Every row gives one point. The points of each table are mixes of a few directions, plus a little noise. How many directions does each table use, and how many do they share? Where both have some left over, give the other angles between the two spaces (their principal angles), to ten degrees, smallest first.
In the rows, 128 means zero.

First (7 x 2):
[[100 118]
 [133 130]
 [132 130]
 [124 127]
 [ 53 102]
 [161 140]
 [191 150]]
Second (4 x 2):
[[188 149]
 [ 95 116]
 [142 133]
 [ 87 113]]
Directions: first 1, second 1, shared 1

First (9 x 6):
[[114 126 123 112 126 130]
 [ 73 122 110  67 121 137]
 [ 75 122 111  69 121 136]
 [156 131 137 159 132 124]
 [137 129 131 138 129 127]
 [127 128 128 127 128 128]
 [208 137 153 217 138 116]
 [193 135 149 200 136 118]
 [ 70 121 109  63 121 137]]
Second (6 x 6):
[[141  88 144 118 140 151]
 [144 100 153 117  96 155]
 [128  87 128 137 138 170]
 [146 168 139  87 173  36]
 [ 93 157  88 172 112 149]
 [116 168 115 138 110 108]]
Directions: first 1, second 3, shared 0; angles 90

First (9 x 9):
[[142 107  79 160 100 172 154 115  84]
 [144 101 139 110 101 103 121 136 108]
 [145 160 148 114 151 113 167 125 136]
 [103 187 173  90 172 183 160 135 110]
 [122 118 115 142 125 121 108 126 143]
 [136 106 122 139 119  71  97 128 168]
 [119 124 144 110 122 139 117 136 112]
 [152 119  73 178 118 128 154 107 134]
 [ 89 132 159 107 143 123  72 144 156]]
Second (10 x 9):
[[138 121 132 126 124  97 123 129 141]
 [102 147 118 133 139 207 141 126  94]
 [134 123 130 127 125 109 125 129 136]
 [168  98 143 120 112   7 109 131 179]
 [121 133 125 129 131 150 132 127 119]
 [144 116 134 125 122  81 120 129 148]
 [ 88 157 113 135 144 248 147 125  77]
 [117 136 124 130 132 161 133 127 114]
 [145 116 134 125 121  79 120 129 149]
 [124 131 126 129 130 141 130 128 122]]
Directions: first 4, second 1, shared 1

First (11 x 14):
[[132 137 107 148 135 103 149 123 154 112 137 142 125 150]
 [134 133 112 137 147  73 179 130 185 101 131 150 107 165]
 [136 105 111 134 102 157  55 148  78 126 108 128 178 113]
 [111 130 147 109 129 163 108 115 103 157 150 126 131  91]
 [116  63 135  64 129 121  62 172 113 133 114 176 173  94]
 [135 147 121 154 122 135 137 116 123 124 127 110 123 139]
 [161 103 151 123  84 149  95 175  73 114  27  59 135 146]
 [124 172  88 188 134 137 137  84 137 126 187 143 136 134]
 [ 95 144 173  79 177 100 217 100 193 156 177 149  60 112]
 [108 133 158 100 141 147 140 113 126 157 151 126 109  99]
 [154 141 107 172 108 123 131 133 121 102  96  99 132 164]]
Second (9 x 14):
[[104 130 110 124 148 130 111 106 140 142 192 180 148  99]
 [ 94  98 123  89 139 160  53 123 101 162 187 191 180  61]
 [125 163 103 164 150  97 182  96 178 115 171 148 106 154]
 [156 100 167 106  90 148 106 176  78 122  25  55 122 141]
 [152 134 142 140 112 119 156 144 126 111  71  78 102 163]
 [143 123 142 126 113 130 132 145 115 121  84  94 118 143]
 [145 138 134 142 119 117 157 135 134 113  92  94 106 158]
 [132 128 131 128 125 128 130 132 126 126 118 120 125 132]
 [100 139 100 133 157 123 123  95 155 141 212 193 145 102]]
Directions: first 4, second 2, shared 2

First (10 x 20):
[[150 126 115 120 157 177 100 134 117 161 124 100 133 156 164 139 115 131
  101 119]
 [109 129 138 135 103  86 152 123 137 100 131 152 124 105  98 119 140 126
  151 135]
 [172 125 103 112 187 226  71 140 107 193 120  72 137 182 200 150 101 134
   74 111]
 [ 94 130 147 140  83  53 171 119 144  78 134 171 120  86  73 112 148 123
  169 141]
 [ 99 130 144 138  89  63 165 120 142  84 134 165 122  92  80 114 146 124
  164 139]
 [160 126 110 117 170 199  88 136 113 175 122  87 135 167 180 143 109 132
   89 116]
 [166 125 106 115 179 213  80 138 110 185 121  79 136 175 190 147 105 133
   81 113]
 [103 130 142 137  95  72 160 121 140  91 132 160 123  97  87 116 143 124
  159 138]
 [102 130 142 137  94  71 161 121 140  90 132 161 123  96  86 116 143 125
  160 138]
 [124 128 130 130 122 120 133 127 130 123 129 133 127 123 122 126 130 127
  133 129]]
Second (11 x 20):
[[128 129 123 126 134 135 126 125 128 131 131 124 129 129 134 130 125 129
  129 127]
 [130 135 100 117 157 163 116 112 129 142 144 109 133 134 159 140 112 134
  132 123]
 [128 127 133 130 123 122 130 131 128 126 125 131 127 127 123 126 131 127
  127 129]
 [130 134 103 118 155 160 117 114 129 140 143 111 133 134 156 139 113 134
  132 124]
 [127 125 139 132 116 114 133 135 127 123 122 136 126 126 116 123 134 125
  126 130]
 [120 105 223 165  27   8 170 183 123  82  72 193 110 107  23  87 183 106
  113 145]
 [132 139  83 111 176 185 108 102 130 150 154  98 137 138 177 148 102 138
  135 120]
 [120 105 224 165  27   7 170 183 123  82  72 193 110 107  23  87 183 106
  113 145]
 [129 132 111 121 146 150 120 118 129 136 138 116 131 132 147 136 118 132
  131 125]
 [131 137  89 113 170 178 111 106 130 147 151 101 135 137 171 145 105 137
  134 121]
 [132 139  81 110 178 187 107 101 131 151 155  96 137 138 180 148 101 139
  135 120]]
Directions: first 1, second 1, shared 0; angles 40

First (10 x 32):
[[127 105 132  93  87 113  85 122 141 110 155 103 125 193 117 108 143 124
   76 158 161 102 147 158 154  98  90 127 156 142 139 103]
 [108 142 157 119 151 142 172 116 139 180 101 141 180  78 110 131  74 107
  165 114 105 141  93  95 121 166 127 108 109 123 120 149]
 [123 149  94 168 138 123 135  90 131  69 152 112 119 133 145 140 162 141
  136 114 133 111 183 124 156  78 165 127 138 143 146 164]
 [145 135  93 218 174 166 149 123  98 123 113 151 103  89 166 136 133 166
  145  58  61 117 136 101  84 126 160 161 112 118 115 163]
 [140 136 101 107 102  85  93 147 125  48 164 107  73 169 132 145 205 130
  119 177 197 147 178 173 163  91 159 124 143 134 147 103]
 [107 150 145 116 203 191 181 166 142 165 117 131 154  35  76 153 111 100
  185  64 123 203 133 119 102 203 156 135 108 107  98 163]
 [146  95 123 145 123 154  98 146 115 144 128 132 106 157 138 107 129 148
   83 102 100 107 120 140  95 130  93 162 139 123 114 109]
 [110 161 135  76 118  84 141 129 147  91 142 112 133 118 104 153 154  96
  166 183 198 170 149 142 177 124 165  89 125 135 147 125]
 [135 112 134 143 111 125 120 113 120 153 114 140 136 146 148 109 101 140
  107 128  95  92  98 113 114 121 101 132 127 130 128 120]
 [137  96 167  94  73  96 107 128 123 195  93 151 153 165 143  94  70 126
   96 179 106  90  42 115 113 143  64 114 124 125 127  76]]
Second (8 x 32):
[[145 123 115  96 106  67 109 141 115 106 121 108  78 170 145 131 162 148
  135 170 149 152 117 131 140 121 160  99 135 120 152  84]
 [127 130 143 120 125 137 145 118 135 131 127 146 140 121 133 175  78 114
   66 109 104 146 135 109 115 142 115 147 132  88  99 131]
 [102 134 136 175 159 207 145 116 142 157 136 154 196  73 102 105  99 103
  138  80 107  84 143 134 110 134  87 165 116 153 103 185]
 [115 149 131 129 141 131 162  97 137 121 124 139 150 107 135 177  84 114
  100 103 101 147 148  95 125 135 146 133 128  94 109 150]
 [116 119 101 119 117 138  69 165 107 140 129 139 141 157 110  50 176 118
  162 163 155  75 122 184  94 122 101 160 126 163 117  92]
 [171  88 182 169 132 162 151 137 150 150 139 102  88  97 126 129 132 166
  134  97 134 149  94 119 183 132  93  86 124 163 175 168]
 [ 81 189  39  58 119  30  96 113  91  74 109 131 142 193 143 123 167 101
  167 199 142 119 170 132  81 107 224 138 134  91 103  58]
 [168  91 176 159 127 152 146 138 146 144 137 106  88 106 129 136 127 161
  122 104 132 153  97 120 175 133  97  94 126 151 168 157]]
Directions: first 5, second 4, shared 1; angles 30, 80, 90
